Each row of a before or after table is a point. The points were changed in one or more steps. Then noise was added and the rows were shuffled. The steps act on columns, c1 being the first. Write out the steps. A step turns or swaps two columns, mirrors them in a line or flattens them onto one, adds a multiple of one to another, or multiplies or shifts one. Angles are multiples of 10 degrees, from the lower column toward the higher: turns from -170 to 170, lines from 10 to 170 but not 90. Use the fewest steps. Two steps may share a column if one is a turn and the other turns, adds or multiplies; they go together, in the order done. Otherwise the lowest column goes first.
(in the rows, 128 means zero)

Before, 8 rows:
[[156  80  65]
 [106 187 198]
 [179 169  96]
 [155 127 162]
 [103  50 128]
 [157  71 144]
 [ 95 106  84]
 [107 160 114]]
After, 8 rows:
[[146 191 167]
 [114  48  81]
 [158 115  94]
 [108 167 163]
 [162  92 180]
 [116 108 157]
 [157 174  96]
 [116 198 106]]
Steps: multiply c1 by 0.7; turn c2 and c3 by 160 degrees

Before (12 x 8):
[[169  90 151 137 111 126 139 137]
 [130 140 148 128 147 120 137 120]
 [121 134 158 138 138 120 111 129]
 [182 121 136 122 138 124 106 109]
 [129  85 116 129 134 124 119 151]
 [133 130 134 136 114 135 142 112]
 [110 126 153 128 141 119 100 171]
 [157 133 150 133 137 168 128 107]
 [153 126 122 131 117 121 120 162]
 [140 100 115 135 130 142 139 126]
 [119 115 151  70 134 148 129 119]
 [105 133 132  86 117 120   7 109]]
After, 12 rows:
[[111 127 100 128 141 118 153 172]
 [107  83   7 132 115 117 131 110]
 [128 129 119  85 134 125 113 149]
 [154 130 118 124 119 122 122 163]
 [140 134 139  99 131 143 117 128]
 [168 133 139  91 110 128 151 136]
 [122 139 111 135 139 123 159 130]
 [155 132 128 133 136 169 151 106]
 [130 127 135 140 147 120 149 117]
 [116  70 130 114 136 150 151 119]
 [179 122 104 120 136 124 135 110]
 [133 136 141 128 113 137 133 111]]
Steps: swap c2 and c4; swap c3 and c7

Before:
[[122 163 138 117 142 119  98 137  99  86 122 123 165 121]
 [147 145 138 103 145 143  94 112 116 140 124 133 108 122]
 [122 143 118 143 136 127 111 106 180  85  90 139 148 201]
 [142 134 151 143 139 119 106  98 102  94 122 138 157 120]
 [143 149 139 129 100 121 120 122  91 148  94 131  93 160]
 [115 118 146 114 140 131  98 100 129  84  90 106 165 137]
 [118 159 128 141 146 124 153 151 101  88 127 135  84 120]
 [144  88 133 125 149 139  85 112  87 232 119 139 129 157]
 [115 157 150 145 130 156  90 110 116  84 118 105 150 132]
 [140 137 130 116  79 142 140 107 101 113 127 113 142 166]]
After (10 x 14):
[[117  97 164 169 141 120  96  96 132 168  90 105 112 137]
 [101 213 169 148 132 139  91  96 119 159 116 107 142 133]
 [143 144 163 156 138 133 107 105 103 168 122 138 141 118]
 [125 154 133 143  80 150 142 122  97 153 127 112 116 164]
 [141 189 131  90  99 139 118 146  90 128  94 130 128 162]
 [133  12  81 129 151 148  86 231  86 107 120 140 126 155]
 [122 223 149  85 147 118 154  83 101 122 122 131 141 120]
 [126 181 131 109 147 155  92 142 115 135 126 133 101 121]
 [125 174 136 150 134 122 111  97 181 163  90 137 140 197]
 [130 232 156 165 140 119 101  87  98 133 122 123 118 122]]
Steps: turn c1 and c6 by 50 degrees; multiply c2 by 3; turn c8 and c10 by -110 degrees; add -0.5 times c8 to c3; swap c4 and c13
